Each point is reached from the start by the listed moves, each made 0, 1 or 2 times, or once backwards (-1), plus a little noise. Is the number of moves made odd or even? Then give how often each move was made.
In the rows, zero is written as 128.

Moves:
(1): [162 125]
(2): [129 144]
Start: [131 121]
Points:
[166 149] -> odd (1, 2)
[202 146] -> even (2, 2)

Moves:
(1): [168 122 126 125 134 123 128]
(2): [133 183 101 118 120 114 131]
(3): [132 139 165 114 122 120 127]
(4): [131 138 132 163 131 122 130]
Start: [131 125 120 138 151 140 127]
Points:
[128  83 185 136 154 147 122] -> even (0, -1, 1, 0)
[141 235  64 119 136 111 135] -> even (0, 2, 0, 0)
[172  84 186 162 163 132 123] -> even (1, -1, 1, 1)
[218 124 186  67 146 119 125] -> odd (2, 0, 2, -1)

Moves:
(1): [175 142 134 127 134 119 135 119]
(2): [117 169 117 122 117 123 132 112]
(3): [120 133 156 129 123 133 131 131]
(4): [124 129 128 168 130 125 124 127]
(5): [127 139 130 126 162 126 130 140]
(6): [130 127 118 135 129 169 138 121]
(7): [127 121 126 134 128 117 176 130]
(8): [130 136 127 133 120 133 131 163]
Start: [119 131 131 143 154 145 133 134]
Points:
[101 192  63 187 152 189 200  52] -> even (0, 2, -1, 1, 0, 2, 1, -1)
[ 87  73  93 245 127 194 116 171] -> even (-1, -1, -1, 2, -1, 1, 0, 1)
[150 177 149 147 142 112 243 111] -> odd (1, 1, 1, 0, 0, 0, 2, 0)

Moves:
(1): [152 130 135 125 139 122 128 114 135]
(2): [128 156 130 133 126 128 137 135 132]
(3): [124 123 153 110 118 129 135 128 134]
(4): [121 126 154 163 125 124 117 120 123]
(5): [104 127 137 123 169 147 140 123 131]
(6): [136 125 123 128 121 156 132 122 136]
(7): [120 111 128 140 126 126 174 126 138]
(8): [141 117 134 130 132 126 126 164 145]
(9): [120 129 123 124 123 122 120 124 153]
Start: [129 139 134 124 132 138 137 132 132]
Points:
[108  93 108 141 173 182 185 112 143] -> odd (0, -1, -1, 0, 1, 1, 1, 0, 0)
[188 146  92 119 132  87 179  91 101] -> odd (2, 0, -1, -1, -1, -1, 1, -1, -1)
[ 19 135 209 112 171 178 157  90 146] -> even (-1, 0, 2, 1, 2, 0, 0, -1, 1)
[114 202 204  78 191 238 162  82 129] -> even (1, 2, 2, 0, 2, 2, -1, -1, -1)
[129 173 131 186 133 169 142  95  90] -> even (0, 1, -1, 1, 0, 1, 0, -1, -1)
[176 138 149 122 247 188 107 164 180] -> odd (2, 0, -1, 0, 2, 1, -1, 2, 0)

Moves:
(1): [158 131 133 118 129 137 128 132 115 118 138 123]
(2): [131 145 123 132 135 133 134 128 120 133 128 131]
(3): [125 127 152 131 134 130 142 125 135 137 127 129]
(4): [132 123 126 143 136 125 129 130 123 120 115 128]
(5): [135 121 123 116 145 132 121 133 132 128 131 121]
(6): [132 137 130 136 132 170 132 143 113 125 134 113]
(7): [132 121 115 133 128 124 143 133 135 126 138 139]
(8): [127 126 141 124 121 130 124 151 118 137 114 134]
(9): [126 138 137 124 130 137 125 132 150 114 127 132]
(10): [137 130 120 136 117 125 123 116 141 151 122 120]
(11): [130 140 133 139 132 123 122 147 120 121 141 112]
(12): [125 120 130 138 128 132 118 122 130 135 134 144]
Start: [141 134 135 150 148 154 134 138 126 124 119 122]
Points:
[194 162 108 166 149 128  66 113 126 170 129 119] -> even (1, 2, -1, 0, 1, -1, -1, 0, 0, 2, 1, 2)
[106 142 106 177 159 125 127 160 179  88 151 196] -> even (-1, 1, -1, 0, 0, -1, 2, 0, 2, -1, 1, 2)
[190 201 162 134 148 249 134 109 129  95 151 131] -> odd (2, 2, 0, -1, -1, 1, -1, -1, 2, 0, -1, 1)
[151  72 106 120 171 115 125 204 126  96 101 163] -> odd (0, -1, -1, 1, 2, -1, 2, 2, 0, -1, 0, 0)
[170 115 191 152 162 233  90 203 134 103 103 145] -> odd (1, -1, 0, 1, 1, 1, 0, 2, 2, 0, 0, 2)
[155 167 124 182 178 154 106 194 182 143 104  93] -> odd (-1, 1, 0, 1, 2, 0, 1, 1, 2, 2, 2, 0)
[225 183 123 168 160 152 176 175  91 148 191  98] -> even (2, 2, 1, -1, 0, 0, 2, 0, -1, 1, 2, 0)

Moves:
(1): [152 133 132 128 130 122 120 126 138 132 123 125 122 135 122 128 131 130]
(2): [123 157 113 140 120 132 118 136 137 134 137 122 128 119 123 135 136 122]
(3): [120 139 156 131 130 129 122 132 124 131 137 132 125 124 132 126 129 127]
(4): [123 115 130 156 132 122 123 137 136 127 120 123 119 124 138 127 142 131]
(5): [122 131 125 118 159 127 124 131 133 133 117 127 131 130 142 129 134 143]
(6): [132 131 130 133 128 159 133 134 134 127 116 138 137 135 129 119 129 128]
(7): [136 129 133 133 131 124 164 126 125 135 135 125 126 140 135 125 138 131]
(8): [135 111 128 128 128 124 130 162 116 128 138 133 130 123 125 136 124 132]
(9): [119 119 135 124 129 122 123 137 157 125 131 124 128 125 129 139 117 133]
(10): [125 127 130 123 122 132 117 130 126 161 126 128 122 130 122 126 128 128]
(11): [137 126 118 132 140 129 120 110 133 122 156 137 124 126 139 133 124 120]
(12): [128 132 129 132 126 121 134 130 133 130 124 154 120 132 132 129 126 125]
(13): [131 128 132 132 122 123 128 126 132 129 125 129 149 122 129 132 131 121]
(14): [119 127 127 131 126 116 121 134 126 131 128 125 135 155 119 121 132 125]
(15): [130 129 122 126 119 134 126 136 133 127 121 127 126 134 154 130 127 132]
(16): [129 125 129 128 123 140 125 126 119 125 126 130 125 132 124 156 131 129]
(17): [126 124 125 115 125 134 127 129 131 125 141 125 123 119 133 123 161 133]
(18): [136 127 126 137 117 127 129 124 129 129 133 132 136 131 124 126 130 150]
Start: [148 129 133 134 109 113 118 116 125 132 129 142 117 133 135 125 129 127]
Points:
[186 178  77 116  59 135 153 145  87 220 149 104 132 112 165 186 161  99] -> odd (0, 2, -1, -1, 0, -1, 2, 1, -1, 2, 0, -1, 2, -1, 2, 1, 0, -1)
[211 131 114 211  25  78  49 165 135 104 126 133 132 162 133 210 119 152] -> even (2, 1, 0, 1, -1, -1, -1, 1, 0, -1, 0, 0, 1, 1, 2, 2, -1, 2)
[182 192 171 153  44 187  86 113 135 167 190 207 128 169 105 125 163 137] -> even (1, 1, 2, -1, -1, 2, 0, 0, 0, 1, 1, 1, 0, 1, 0, 1, 1, 2)
[118  17 125 139  44 150  65 240 109 178  67 127 166 190 137 181 126 175] -> odd (-1, -1, -1, 1, 0, 1, -1, 2, 1, 2, -1, -1, 1, 2, 2, 2, 0, 1)
[238 249 101 160 109 151 176 135 177 186  96 205 175 187 207  93 183 180] -> odd (2, 2, 0, -1, 2, 2, 2, 0, -1, 0, 0, 2, 2, 0, 2, -1, 0, 2)
[102  89  91 139 140  51  90 138 109 131  66 152 116 195 197  90  97 112] -> even (-1, -1, -1, 1, 1, -1, -1, 0, -1, 0, 0, 1, 0, 2, 2, -1, -1, -1)
[222  87 129 120 169  28 143 114 142 225 138 139 147 192 156 105 156 175] -> even (2, -1, -1, 0, 2, -1, 2, 1, 0, 2, 1, 0, 2, 1, 0, -1, 0, 1)

Moves:
(1): [142 126 136 150 125 137 125 126 127 132 128 128 121 144 142 130 118 122
 116 143 146 137 132 132 130]
(2): [135 142 123 127 123 122 141 133 134 120 120 122 137 139 126 138 134 131
 134 136 129 128 121 136 137]
(3): [142 132 126 129 132 127 135 125 114 120 108 123 124 116 121 132 137 128
 130 130 117 134 154 120 127]
(4): [129 130 122 129 124 120 134 122 130 128 127 120 120 125 130 130 128 144
 122 128 120 128 126 127 135]
(5): [120 135 134 118 128 135 122 127 132 115 127 124 128 120 140 128 118 131
 132 130 130 130 132 131 132]
(6): [122 132 134 135 135 137 126 139 131 136 121 132 127 120 126 137 130 127
 137 122 127 127 120 125 125]
(7): [123 134 124 123 139 125 131 134 121 131 130 132 133 127 124 136 123 143
 119 133 123 114 132 121 133]
(8): [136 136 129 128 127 122 132 140 136 127 134 124 123 124 130 116 132 139
 129 137 129 141 134 128 141]
(9): [139 134 126 118 122 136 127 129 126 129 125 122 124 135 130 124 119 121
 125 121 130 128 126 130 116]
(10): [127 124 132 131 137 134 137 125 128 126 133 122 145 133 122 133 129 122
 115 129 129 132 139 127 146]
(11): [110 126 132 125 122 124 134 130 118 124 134 123 127 125 133 126 135 121
 119 124 120 133 122 122 133]
(12): [141 135 129 132 113 111 130 115 137 115 136 140 124 129 119 132 130 141
 123 127 135 131 119 119 122]
(13): [125 132 121 128 111 135 138 139 131 125 132 134 130 119 121 127 133 130
 124 131 118 127 138 122 131]
(14): [116 119 131 132 141 128 137 129 134 119 127 126 126 131 128 126 139 123
 124 131 128 118 137 123 117]
(15): [122 143 129 128 133 128 122 126 138 133 126 139 130 129 138 128 123 124
 128 125 130 136 122 135 121]
(16): [140 124 126 138 125 102 131 133 147 130 117 128 119 136 134 128 116 123
 120 134 130 123 128 119 124]
(17): [139 112 137 132 134 135 123 131 129 134 108 133 128 124 132 130 142 120
 123 134 127 125 112 121 117]
(18): [129 124 133 127 128 120 136 129 128 134 137 127 137 129 139 133 128 132
 126 128 134 128 136 129 130]
(19): [140 128 129 142 133 126 135 114 116 124 139 130 130 115 130 118 124 120
 133 141 128 134 123 122 121]
(20): [127 124 140 121 138 133 133 137 122 128 129 139 127 137 117 135 122 133
 125 140 118 138 128 130 125]
(21): [121 131 123 122 122 128 127 125 125 126 124 130 133 126 125 118 118 131
 125 130 141 144 123 125 120]
(22): [140 128 120 135 135 131 124 131 129 126 125 130 129 131 130 138 132 133
 126 124 124 138 128 128 126]
(23): [131 137 114 113 130 127 131 125 138 134 120 122 113 125 134 140 128 119
 128 130 128 139 127 117 137]
(24): [130 112 130 138 136 118 145 140 118 119 133 147 131 125 108 139 124 128
 113 120 131 117 121 141 132]
Start: [137 122 143 133 138 134 112 128 127 135 109 119 113 135 139 130 128 131
 130 114 131 114 140 118 119]
Points:
[162 198  83 110 211 105 132 103 192 176  72  92 146 146 173 173 117 118
 123 118 152 132 138  70 120] -> odd (-1, 1, 0, 0, -1, 1, 2, 0, 1, 2, -1, 0, -1, 1, 2, 1, 0, 1, 1, -1, 1, 1, 2, -1)
[157 107  90 145  88 112 113 101 177 130  78 108  37 126 162 123 185 102
  95 104  85  80 142  35  53] -> odd (0, -1, 0, 1, -1, -1, 0, -1, 1, -1, 1, 1, 2, 2, 0, 1, 1, -1, 0, -1, -1, 1, 1, -1)
[197 141 161 149 129 183  86  71  81 130  35  97  89 135 185 137 105 119
 115 125 157 185 140 137  94] -> even (2, 0, 2, 2, 1, 0, -1, -1, 1, 0, 0, 0, -1, -1, 1, -1, 1, 0, 0, 0, 1, 0, 0, 0)
[249 122 155 132 167 111 184 172 150  90  74 129 131 125 109 197 174 208
  44 130 109  95 224  75 153] -> odd (0, 0, 2, 1, 1, 0, 2, 2, 2, 2, -1, 2, 1, 1, 0, 0, 2, 2, -1, 0, -1, 1, 0, 1)
[201 111 154 185  84  98 110  49 126  81  96 151 122  99 140 113  73 183
  78 165 162 158 152  78 100] -> even (1, -1, 1, 2, 2, -1, 0, -1, -1, 1, -1, 2, 1, -1, 0, 1, 1, 0, 1, 0, 2, 0, -1, 0)
[186 166  96 182 137   9 195  97 139  35 123 137 139 129 100 154 142 121
  87 122 115 119 135  75 127] -> even (-1, 2, 1, -1, 0, -1, 1, 0, 0, 1, 2, 2, 0, 1, 1, 2, -1, -1, 2, -1, 0, 2, 0, 1)
[222 103 150 174 146 143 163 142 195  76  92  97 119 186 149 149 169  78
  77 196 150 115 126  84 138] -> even (1, 2, -1, -1, 1, -1, 0, 1, 1, 2, 0, 1, 1, 2, -1, 1, 2, -1, 1, 0, -1, 1, 1, 0)
[184 192  68 164 118  58 153  99 159 109  78 118  95  87 160 120  62 136
 126 157 125 152 156 119 157] -> odd (0, 1, 1, 2, 1, -1, 0, 0, -1, 0, -1, -1, 1, -1, 2, 2, -1, -1, 2, -1, 1, 0, 1, 1)
[187 132 157 123 132 116 132 161 216 101  10 134  89 139 127 119 195  83
 105 143  70 130 202  58  67] -> odd (-1, 0, 2, -1, 0, -1, -1, 1, 1, 1, 0, 1, 2, 2, 2, 2, 2, -1, -1, 1, -1, 0, 0, -1)
[205 159 132 105  75 108 216 103  70  98 140  80 136 137  97 162 166 122
 125 143  97 159 209 107 185] -> odd (0, 2, 2, 0, -1, -1, -1, 0, 1, 1, 1, 1, 1, -1, -1, -1, -1, 2, 1, 1, -1, -1, 1, 0)
